Each row of a before or after table is a point. The points were changed in one or more steps. Then noise was added and the rows were shuffled. The steps act on columns, c1 being the first. Write out the steps. A step turns or swaps two columns, mirrors them in a line or flattens them onto one, adds a multiple of one to another, or multiplies or shifts one. Angles are multiples of 10 degrees, from the lower column toward the higher: turns from -170 to 170, lines from 10 to 170 but not 90. Use the fewest steps. Two steps may share a column if one is a turn and the other turns, adds or multiplies; they go together, in the order done. Otherwise the lowest column goes first.
In the rows, zero is written as 100.

Before (14 x 2)
90; 71
124; 116
85; 90
91; 107
114; 108
99; 83
131; 108
138; 97
106; 110
123; 106
96; 98
98; 125
111; 104
106; 95
After (14 x 2)
77; 112
63; 84
160; 125
75; 53
127; 107
178; 113
157; 110
115; 116
90; 97
135; 113
98; 73
195; 96
95; 141
115; 92
Steps: multiply c1 by 2.5; multiply c2 by 1.6

Before (12 x 6)
121; 100; 119; 195; 175; 112
38; 136; 121; 77; 88; 68
134; 117; 70; 109; 47; 134
62; 118; 178; 75; 93; 60
139; 144; 58; 73; 48; 84
120; 144; 100; 143; 79; 124
44; 97; 152; 67; 86; 54
64; 102; 119; 173; 117; 93
164; 167; 77; 88; 40; 100
56; 119; 158; 88; 68; 84
76; 126; 110; 135; 147; 135
89; 94; 97; 120; 136; 133
After (12 x 6)
131; 48; 101; 110; 103; 134
45; 93; 99; 65; 106; 54
61; 113; 101; 175; 93; 91
91; 131; 103; 120; 95; 132
165; 16; 102; 87; 88; 103
141; 34; 105; 77; 93; 81
78; 131; 103; 137; 77; 135
60; 86; 99; 74; 97; 62
58; 64; 99; 90; 101; 82
120; 168; 97; 197; 90; 112
117; 54; 96; 142; 91; 128
38; 76; 101; 81; 91; 68
Steps: turn c2 and c5 by -120 degrees; multiply c5 by 0.4; multiply c3 by 0

Before (13 x 11)
110; 107; 146; 115; 101; 68; 112; 88; 97; 105; 116
101; 81; 83; 120; 102; 92; 68; 82; 105; 106; 115
109; 102; 92; 112; 100; 107; 117; 92; 103; 110; 97
94; 94; 88; 116; 84; 76; 80; 118; 98; 101; 108
105; 90; 92; 101; 80; 115; 116; 81; 103; 89; 102
86; 108; 88; 81; 98; 106; 85; 91; 114; 77; 104
67; 86; 118; 119; 104; 94; 90; 84; 95; 109; 109
104; 101; 83; 102; 96; 106; 95; 94; 90; 75; 98
86; 102; 82; 108; 88; 70; 115; 84; 99; 76; 112
104; 106; 89; 120; 90; 112; 114; 84; 95; 101; 118
109; 85; 84; 108; 102; 114; 115; 115; 101; 99; 112
102; 100; 85; 110; 91; 112; 113; 83; 100; 77; 79
109; 104; 96; 85; 95; 106; 117; 86; 88; 100; 104
After (13 x 11)
62; 106; 98; 107; 96; 97; 117; 84; 98; 104; 97
94; 85; 146; 84; 102; 87; 113; 88; 83; 108; 84
135; 101; 89; 88; 85; 90; 82; 119; 88; 105; 95
95; 110; 84; 96; 96; 97; 96; 94; 95; 112; 120
141; 112; 82; 101; 88; 87; 117; 85; 83; 125; 111
117; 112; 89; 82; 90; 100; 113; 85; 104; 114; 88
92; 94; 82; 85; 102; 106; 114; 114; 108; 110; 92
108; 114; 89; 124; 97; 109; 88; 89; 110; 119; 115
123; 90; 81; 81; 100; 99; 68; 82; 99; 109; 84
109; 109; 86; 88; 90; 105; 112; 84; 106; 97; 131
194; 79; 119; 100; 107; 94; 90; 82; 92; 100; 86
90; 95; 93; 97; 79; 108; 116; 82; 110; 108; 106
97; 106; 92; 84; 99; 105; 116; 92; 105; 94; 95
Steps: turn c1 and c4 by -150 degrees; multiply c1 by 2.5; add -0.5 times c3 to c2; flatten c6 and c9 onto the line at 50 degrees; turn c10 and c11 by -130 degrees

Before (12 x 18)
80; 94; 92; 93; 103; 79; 106; 103; 121; 89; 108; 91; 102; 87; 74; 81; 104; 71
98; 63; 71; 140; 151; 90; 87; 91; 86; 97; 65; 96; 90; 126; 102; 71; 94; 129
80; 109; 131; 130; 110; 72; 89; 93; 100; 85; 115; 72; 89; 71; 105; 72; 118; 110
104; 114; 98; 92; 91; 132; 65; 111; 144; 74; 27; 117; 68; 88; 126; 112; 95; 111
62; 134; 116; 126; 102; 105; 109; 94; 95; 79; 105; 89; 103; 115; 87; 58; 92; 85
100; 85; 108; 97; 69; 133; 65; 124; 117; 76; 68; 80; 50; 102; 114; 103; 84; 95
129; 136; 96; 66; 87; 127; 61; 128; 128; 100; 61; 90; 55; 114; 105; 99; 109; 101
99; 95; 132; 127; 103; 93; 118; 69; 87; 86; 117; 99; 95; 83; 55; 76; 101; 113
83; 49; 71; 152; 86; 86; 102; 100; 64; 113; 63; 103; 101; 81; 86; 58; 141; 152
90; 113; 117; 128; 98; 73; 144; 58; 99; 103; 93; 42; 108; 94; 93; 74; 101; 86
58; 119; 118; 109; 110; 93; 141; 68; 106; 114; 133; 77; 80; 87; 103; 72; 84; 108
112; 129; 82; 88; 89; 160; 48; 86; 142; 90; 71; 77; 62; 84; 119; 95; 99; 75
After (12 x 18)
90; 50; 68; 150; 88; 83; 72; 57; 66; 46; 51; 77; 86; 78; 89; 106; 71; 151
68; 89; 109; 97; 68; 133; 133; 107; 130; 91; 57; 115; 134; 100; 115; 119; 91; 91
83; 90; 91; 92; 102; 81; 92; 83; 123; 123; 112; 84; 82; 87; 71; 104; 103; 70
98; 93; 133; 124; 106; 94; 84; 67; 100; 42; 124; 83; 102; 81; 56; 71; 110; 116
78; 113; 131; 133; 113; 72; 97; 72; 112; 72; 119; 70; 96; 72; 103; 97; 77; 110
56; 119; 119; 110; 110; 92; 80; 68; 96; 142; 144; 57; 86; 86; 104; 76; 143; 108
82; 115; 96; 94; 92; 132; 130; 113; 152; 150; 6; 145; 124; 89; 122; 110; 79; 110
73; 135; 119; 123; 103; 106; 100; 56; 111; 47; 108; 83; 74; 115; 88; 103; 109; 89
82; 126; 79; 85; 87; 158; 138; 94; 134; 177; 63; 119; 136; 84; 119; 89; 68; 74
93; 139; 94; 62; 86; 126; 125; 102; 114; 163; 50; 113; 153; 116; 106; 126; 67; 99
96; 63; 69; 138; 152; 94; 109; 70; 90; 62; 54; 114; 106; 126; 102; 96; 96; 129
101; 111; 119; 131; 97; 75; 65; 70; 96; 103; 91; 8; 88; 94; 93; 66; 128; 84
Steps: mirror c1 and c13 in the line at 20 degrees; turn c7 and c17 by 140 degrees; add 1 times c7 to c12; mirror c8 and c16 in the line at 40 degrees; turn c9 and c10 by 50 degrees; multiply c10 by 3; multiply c11 by 1.3

Before (9 x 32)
106; 65; 109; 52; 77; 84; 54; 126; 91; 105; 62; 100; 84; 90; 142; 115; 120; 147; 118; 117; 114; 97; 120; 100; 45; 27; 58; 145; 125; 80; 55; 72
75; 118; 125; 29; 113; 74; 60; 118; 127; 77; 86; 129; 85; 70; 124; 100; 123; 108; 114; 138; 114; 121; 77; 100; 101; 53; 45; 122; 128; 89; 106; 88
108; 87; 113; 48; 88; 104; 46; 89; 117; 109; 87; 95; 40; 65; 141; 121; 140; 141; 132; 110; 141; 134; 116; 133; 107; 63; 28; 132; 97; 128; 84; 107
169; 19; 112; 122; 68; 103; 117; 144; 100; 124; 103; 55; 146; 122; 45; 59; 72; 27; 48; 83; 83; 115; 142; 58; 159; 113; 85; 83; 57; 100; 148; 106
101; 71; 106; 61; 116; 59; 79; 63; 150; 106; 66; 100; 81; 61; 84; 135; 118; 154; 140; 139; 119; 145; 101; 144; 88; 44; 96; 107; 127; 110; 120; 73
140; 36; 105; 82; 115; 122; 108; 107; 74; 87; 108; 47; 147; 107; 30; 78; 118; 52; 57; 44; 113; 80; 123; 109; 165; 105; 135; 72; 70; 74; 138; 117
80; 42; 137; 139; 24; 135; 82; 189; 79; 129; 94; 51; 106; 121; 45; 102; 66; 61; 63; 94; 83; 70; 73; 121; 164; 133; 119; 119; 20; 72; 118; 96
75; 73; 159; 139; 63; 141; 93; 143; 32; 127; 110; 7; 72; 99; 64; 90; 27; 36; 108; 82; 79; 95; 61; 127; 126; 75; 92; 92; 31; 73; 139; 73
115; 34; 134; 91; 86; 82; 80; 126; 102; 103; 127; 39; 166; 115; 60; 64; 79; 85; 43; 29; 114; 155; 143; 70; 138; 144; 124; 89; 63; 76; 140; 107
After (9 x 32)
57; 44; 134; 118; 24; 139; 83; 184; 85; 128; 103; 55; 112; 123; 40; 96; 57; 61; 85; 104; 77; 73; 63; 121; 168; 136; 120; 121; 20; 71; 121; 79
117; 37; 141; 110; 83; 80; 78; 126; 96; 95; 120; 29; 164; 115; 62; 70; 78; 83; 48; 49; 99; 159; 139; 64; 142; 148; 121; 84; 61; 72; 146; 92
51; 75; 157; 111; 59; 152; 90; 145; 33; 132; 107; 7; 67; 98; 68; 90; 5; 35; 88; 79; 81; 92; 64; 125; 117; 66; 100; 87; 21; 72; 136; 56
131; 73; 99; 79; 73; 79; 51; 121; 86; 102; 66; 106; 84; 101; 137; 115; 133; 149; 97; 122; 133; 102; 119; 104; 46; 30; 55; 133; 130; 78; 59; 64
139; 73; 106; 103; 102; 55; 88; 60; 151; 98; 67; 101; 78; 61; 91; 134; 118; 155; 124; 125; 133; 133; 102; 136; 81; 48; 95; 112; 125; 108; 115; 53
126; 121; 128; 64; 115; 76; 57; 121; 128; 75; 91; 124; 84; 74; 127; 94; 128; 108; 106; 136; 163; 122; 79; 95; 102; 56; 45; 123; 129; 94; 103; 72
147; 43; 102; 103; 113; 119; 114; 112; 70; 90; 104; 57; 153; 104; 28; 84; 121; 51; 36; 56; 85; 77; 120; 112; 167; 106; 136; 74; 70; 74; 149; 98
155; 85; 114; 95; 86; 108; 45; 86; 116; 115; 87; 99; 32; 70; 144; 123; 152; 137; 117; 109; 150; 132; 118; 126; 99; 70; 23; 123; 96; 123; 89; 88
130; 20; 107; 101; 66; 95; 114; 147; 96; 123; 97; 48; 140; 125; 49; 48; 63; 21; 64; 101; 31; 118; 152; 61; 158; 109; 84; 87; 55; 102; 149; 88
Steps: turn c4 and c21 by -50 degrees; turn c1 and c21 by -40 degrees; multiply c17 by 1.3; add 0.5 times c26 to c19; turn c19 and c20 by -20 degrees; shift c32 by -20
